Rows are points. The ring and each string are closed loops that go straight from each point to the next, and from the last back to the first. Before rounding, they use only three directions, however many columns there are. How many times does the string pass through the ring? Passing back the other way cancels.
In the rows, 128 means zero.

Ring, 10 rows:
[[160 128 144]
 [148 147 149]
 [116 164 148]
 [ 91 161 140]
 [ 70 138 123]
 [ 69 105 113]
 [ 86  77 111]
 [110  65 115]
 [144  72 125]
 [160  93 134]]
String (25 x 3):
[[111  83 149]
 [115  31 130]
 [116  42 107]
 [108  43 127]
 [107  79 141]
 [112 100 124]
 [109  87  94]
 [ 91  53  98]
 [ 80  44 107]
 [ 92  77 141]
 [107 103 137]
 [107 103 106]
 [ 89  77  90]
 [100  92  96]
 [100  89  89]
 [ 83  54  96]
 [ 87  53 119]
 [ 92  48 104]
 [102  55  96]
 [101  45 127]
 [106  69 144]
 [114 101 127]
 [121  85  98]
 [124  75  90]
 [117  90 124]]
Times through: 2

Ring (9 x 9):
[[208 127 145 166 125 113 144  94 118]
 [186 168 146 156 124 110 153 111 122]
 [131 189 146 135 119 110 154 133 130]
 [ 82 178 144 118 114 112 147 145 138]
 [ 55 145 141 109 111 116 136 144 141]
 [ 62 102 137 114 112 120 125 130 139]
 [109  70 136 133 117 121 121 107 131]
 [150  68 138 148 120 120 124  95 125]
 [197  94 142 164 124 117 135  88 118]]
String, 15 rows:
[[ 78 105 165 115 100 120 128 141 136]
 [104 120 148 127 112 117 134 127 133]
 [ 91 123 110 129 131 116 132 110 136]
 [ 50 114  98 116 132 117 125 115 142]
 [ 26  97 123 103 116 121 120 132 145]
 [ 36  83 145 104 105 122 118 138 142]
 [ 79  88 163 117 100 121 124 136 136]
 [114 103 169 128 101 119 131 132 131]
 [117 112 136 134 120 117 132 114 131]
 [103  96 110 134 131 118 126 101 133]
 [ 79  56  99 128 133 122 113  93 136]
 [ 73  44 127 122 117 124 110 107 136]
 [ 81  62 164 118  99 124 117 130 135]
 [110 102 177 125  97 120 131 137 131]
 [ 70  89 168 112  96 122 124 142 137]]
Times through: 2
String:
[[171 140 161 149 113 114 145 118 123]
 [168 138 111 157 139 112 142  90 125]
 [199 138 100 170 148 111 144  74 120]
 [160 131 127 151 130 114 141 100 125]
 [190 133 179 153 106 115 146 120 120]
 [249 157 172 175 116 111 157 103 111]
 [223 169 156 168 123 109 157 105 116]
 [189 164 172 153 110 112 154 124 121]
 [156 146 168 142 108 114 146 128 125]
 [152 162 122 148 133 111 148 107 127]
 [159 175 100 154 146 109 151  95 127]
 [143 141 136 143 123 114 142 113 128]
 [182 150 185 149 102 114 150 130 121]]
Times through: 0

Ring:
[[175 100 107 132 133 159 156 126 115  97 140 157 123  76]
 [168 162 126 128 161 150 162 123 125 106 162 155 157  60]
 [122 201 133 124 179 135 151 120 139 125 180 135 174  70]
 [ 76 191 125 124 175 125 134 120 146 139 181 115 165  97]
 [ 40 136 110 125 149 125 113 124 147 143 163  97 132 134]
 [ 51  62  95 130 115 138 105 129 135 131 133  99  94 154]
 [ 94  31  87 133 101 151 116 131 123 114 119 118  80 142]
 [145  45  90 135 109 159 137 129 114 100 122 143  92 110]]
String, 18 rows:
[[172 142 165 120 140 162 155 132 127 103 128 146 148  81]
 [208 176 161 122 159 162 174 127 123  96 147 166 168  46]
 [192 177  99 134 176 147 177 116 118 101 184 173 165  32]
 [150 146  70 138 167 138 159 114 120 110 187 158 145  57]
 [126 127 114 129 145 145 142 125 129 115 153 136 134  93]
 [141 130 143 123 139 154 144 130 130 111 136 136 138  94]
 [192 128 161 122 134 168 160 133 121  95 123 155 142  74]
 [219  92 100 136 132 168 171 125 105  82 138 179 122  53]
 [180  70  62 142 130 156 158 121 106  92 150 167 106  70]
 [137  82  71 138 133 147 143 121 117 107 154 146 110  91]
 [126  97 123 127 127 152 135 130 127 112 132 131 119 109]
 [144  76 152 122 109 166 135 138 125 104 103 131 110 118]
 [179   9  88 137  91 172 144 133 103  85 104 156  75 106]
 [178  37 128 129  95 175 143 137 111  88  95 149  91 109]
 [133 102 147 122 123 158 136 134 129 110 120 129 123 112]
 [140  95  87 135 136 148 145 123 119 107 151 145 118  90]
 [142 104  70 138 145 144 149 119 118 107 165 151 122  79]
 [139 120 128 126 138 152 144 128 127 110 140 138 132  94]]
Times through: 2
String, 21 rows:
[[114 221  97 131 199 122 156 111 138 130 212 141 183  54]
 [123 249 136 123 203 127 159 115 144 131 203 139 199  51]
 [135 244 173 116 191 137 158 122 146 127 179 135 199  60]
 [144 238 136 124 198 133 165 116 139 123 196 147 195  44]
 [150 211 111 129 191 134 166 114 132 118 197 154 181  43]
 [188 230 137 126 194 143 180 117 129 108 190 167 194  24]
 [189 192 174 118 164 158 169 128 130 103 148 156 175  53]
 [160 149 159 121 145 157 152 131 130 107 136 142 150  82]
 [122 122 122 127 140 147 139 127 130 116 145 131 132 100]
 [156 123  86 136 151 146 156 119 119 105 165 155 134  69]
 [181 119  71 140 153 149 166 117 112  97 171 170 133  52]
 [226 125 109 134 147 165 179 123 108  84 150 183 140  39]
 [204 131 139 127 142 165 168 128 117  92 136 166 143  59]
 [172 136 162 121 138 163 154 132 126 102 127 146 145  82]
 [166 146 178 117 139 163 152 134 131 105 123 141 150  86]
 [187 176 160 121 159 158 167 127 127 102 148 157 166  56]
 [187 206 163 120 174 153 172 125 130 106 162 158 182  45]
 [153 190 166 119 165 150 156 127 136 115 154 141 172  70]
 [127 161 148 121 154 146 144 127 136 119 151 131 154  90]
 [113 143 107 129 155 138 141 122 132 121 165 132 142  91]
 [114 183  96 131 179 129 150 115 134 126 192 138 163  70]]
Times through: 2

Ring:
[[165  51 161 147 130 129 133 147 120 136 160 130 118 115]
 [169  79 155 125 128 140 148 135 122 125 179 107 156 126]
 [141 164 114 109 141 147 145 122 139 115 172  89 210 160]
 [114 196  85 124 154 137 122 127 144 124 147 103 206 175]
 [100 174  88 152 162 126 105 139 158 130 107 133 164 163]
 [119 109 124 165 153 125 111 148 160 130  99 150 122 133]
 [144  60 151 164 140 124 119 152 140 136 123 149 102 116]]
String (28 x 14):
[[146  96 138 142 139 132 129 141 133 131 149 124 143 133]
 [156  73 142 148 135 123 122 148 108 145 166 129 124 129]
 [153  85 137 145 136 125 123 146 111 143 166 125 133 134]
 [168  69 149 137 129 128 133 144 101 142 185 117 136 128]
 [190  60 175 110 117 149 167 129 116 118 203  92 166 117]
 [186  86 165 100 119 154 171 123 121 112 207  81 189 127]
 [173 114 156  95 125 162 175 116 144 100 189  78 208 134]
 [155 130 142 107 134 156 161 120 154 103 165  90 200 139]
 [141 133 125 126 141 140 137 131 141 121 155 107 178 146]
 [135 142 109 133 145 130 122 136 122 135 162 112 172 156]
 [133 168  97 122 146 133 125 131 117 134 176  98 195 169]
 [132 179  95 116 146 137 129 127 123 129 175  93 207 172]
 [134 195  97 101 144 149 144 117 137 114 178  78 233 174]
 [139 196 108  90 141 161 160 109 154  99 176  69 249 169]
 [141 155 122 111 141 151 149 121 152 108 158  93 205 152]
 [138 138 119 129 143 137 131 133 136 125 155 110 176 150]
 [137 134 115 134 144 131 124 137 125 134 159 114 166 152]
 [155 138 123 111 135 141 143 127 115 126 193  89 196 154]
 [183 112 160  85 120 165 182 113 135  99 207  67 218 134]
 [185  87 171  97 119 161 178 119 137 102 196  80 194 123]
 [163  93 154 121 130 147 153 130 140 115 166 105 167 127]
 [149 103 137 135 138 135 134 137 134 127 155 118 154 135]
 [144 105 132 140 140 131 128 140 130 132 152 122 148 137]
 [156  75 144 146 135 126 125 146 114 141 163 127 128 128]
 [169  37 158 155 129 118 121 155  96 152 174 137 100 116]
 [180  10 179 154 123 123 132 154 104 145 171 138  90 101]
 [178  22 183 145 124 135 146 146 127 128 159 131 109  99]
 [154  85 153 136 135 140 142 137 146 119 145 121 146 123]]
Times through: 4
String, 18 rows:
[[104 173  97 144 159 135 117 134 173 118 103 127 174 158]
 [ 84 224  64 141 169 132 105 130 170 123 102 121 198 183]
 [ 89 231  62 133 167 133 108 128 160 124 118 112 210 188]
 [101 214  76 127 161 139 119 125 161 119 126 107 211 179]
 [ 86 242  50 133 168 128 101 129 146 132 129 109 213 197]
 [ 95 205  63 146 165 119  94 139 131 144 132 123 182 185]
 [117 153  98 147 154 124 108 141 133 138 136 127 159 159]
 [120 146 110 143 152 132 120 137 152 126 125 125 163 151]
 [121 137 117 145 151 135 123 137 161 121 116 128 158 144]
 [127 124 114 151 149 124 112 144 134 138 134 132 143 146]
 [118 105 118 171 153 116  99 154 141 144 109 154 111 137]
 [126  67 145 179 149 121 109 156 161 134  88 166  88 114]
 [135  54 158 173 144 127 120 153 168 126  90 162  90 106]
 [134  57 154 174 145 125 117 154 162 130  93 162  90 109]
 [127  68 145 177 149 122 110 155 162 133  88 165  90 114]
 [118  91 139 170 152 129 116 148 181 121  77 159 110 119]
 [117 124 123 155 153 133 120 141 173 120  97 141 141 136]
 [120 137 114 148 151 131 118 139 153 127 120 130 154 147]]
Times through: 0

Ring:
[[188 123 140 124 177  76 160 106 167  81 147 111 152  39]
 [170 162 152 116 163  76 160 110 143  93 157  89 130  67]
 [119 165 159 118 117  97 135 121 109 148 162  90  86  98]
 [ 84 123 151 134  81 125 105 126 100 194 157 120  57 106]
 [ 74  66 141 147  69 138  89 130 109 219 145 153  61  83]
 [ 96  31 138 144  91 124  99 132 129 211 134 163  99  41]
 [143  34 136 136 136  98 127 125 157 162 129 154 145   8]
 [172  61 134 132 162  86 144 115 170 120 133 141 159  10]]
String, 29 rows:
[[115 119 151 127 112 105 125 124 118 165 152 115  94  76]
 [107 134 165 112 110  91 134 135 103 183 153  95 101  70]
 [ 88 161 175 105  95  91 132 140  81 201 160  78  84  90]
 [ 81 169 160 127  79 121 112 124  85 184 167  96  43 132]
 [ 91 165 150 136  85 129 108 114  99 163 168 107  39 139]
 [117 124 132 152 103 135 106 103 131 136 159 137  57 116]
 [127 114 144 133 120 107 126 117 131 148 151 122  97  75]
 [129 143 165 107 132  77 148 131 114 158 152  86 121  58]
 [140 191 179  89 147  56 169 133 104 141 160  52 132  64]
 [160 206 169  99 160  62 171 117 120 101 165  56 125  82]
 [178 199 150 117 168  78 164 100 143  65 166  77 116  94]
 [165 139 128 146 147 112 133  92 159  79 158 127  95  96]
 [146 111 138 136 135 105 131 110 145 124 150 127 108  69]
 [149 123 156 113 147  76 151 125 134 138 147 100 138  42]
 [176 148 164  98 177  50 177 125 141 110 148  76 169  25]
 [216 166 150 107 208  50 188 103 171  44 152  79 176  35]
 [204 145 132 132 187  82 162  91 178  44 153 111 141  61]
 [184 130 127 141 166  99 145  92 172  64 153 126 120  73]
 [181 130 125 145 161 105 140  89 171  64 154 129 112  81]
 [209 179 141 120 195  69 175  92 170  33 159  87 145  68]
 [199 195 157 103 192  54 184 105 151  55 161  65 153  61]
 [169 181 172  91 172  48 180 125 127 109 156  58 155  47]
 [146 148 161 108 146  73 155 125 125 135 153  86 130  56]
 [133 111 148 126 128  96 133 121 132 149 148 117 113  59]
 [132 149 169 102 136  71 154 133 112 157 153  80 128  54]
 [120 195 180  93 128  68 158 135  91 159 164  54 109  83]
 [102 200 167 114 103 101 132 122  89 157 171  73  61 128]
 [ 96 167 148 138  88 129 109 111 102 155 168 108  39 140]
 [112 121 137 146 100 130 108 109 125 150 157 133  62 108]]
Times through: 3

Ring (6 x 14):
[[174 117 142 112 126  80  95 129 128 102 146 109 120 115]
 [183  97 155 132 148  55  73 103 108  72 167  96 150 114]
 [155 119 147 147 158  95 101  98 107  91 161 110 167 118]
 [108 168 120 141 145 185 165 124 127 152 128 130 164 119]
 [ 97 187 107 124 126 214 189 148 144 181 108 138 142 118]
 [139 155 122 107 114 143 142 149 144 148 120 131 110 119]]
String, 24 rows:
[[150 128 142 141 149 101 108 106 114 102 153 123 149 124]
 [144 137 134 129 141 134 127 123 123 122 141 107 156 111]
 [136 135 137 146 157 139 128 107 112 114 150 105 182 112]
 [115 153 131 159 162 157 145 101 112 127 146 131 180 124]
 [102 169 122 154 155 187 166 113 120 148 133 135 176 123]
 [100 175 115 138 144 212 180 131 130 165 122 118 178 110]
 [ 83 194 104 134 138 249 206 143 139 189 108 124 176 109]
 [ 74 207 100 138 131 239 210 143 144 196 102 163 144 129]
 [114 170 119 132 131 166 159 132 135 154 122 149 130 129]
 [120 165 118 120 127 181 163 143 138 158 119 120 145 112]
 [106 184 105 107 115 223 191 164 151 187 102 116 142 105]
 [102 193 102 107 107 208 191 165 158 192  96 151 107 123]
 [119 175 113 113 112 162 161 151 149 165 110 157  98 131]
 [138 148 127 120 128 139 136 135 134 136 130 124 131 118]
 [146 144 126 105 120 147 138 148 139 140 126 101 136 104]
 [168 131 131  93 108 103 113 152 143 126 128 111  99 112]
 [177 119 142 109 118  61  89 131 132 101 143 130  91 127]
 [156 130 139 126 133  90 106 120 125 108 144 134 118 128]
 [161 125 141 128 135  83 100 117 122 102 148 129 122 126]
 [192  94 157 127 140  28  60 104 112  66 167 113 122 124]
 [156 126 140 127 139 104 109 119 121 108 147 112 142 117]
 [175 105 149 125 145  85  90 113 113  88 159  83 161 104]
 [190  84 163 139 159  43  60  91  98  56 179  82 169 109]
 [184  85 167 157 170  28  54  74  90  46 187 107 167 124]]
Times through: 4
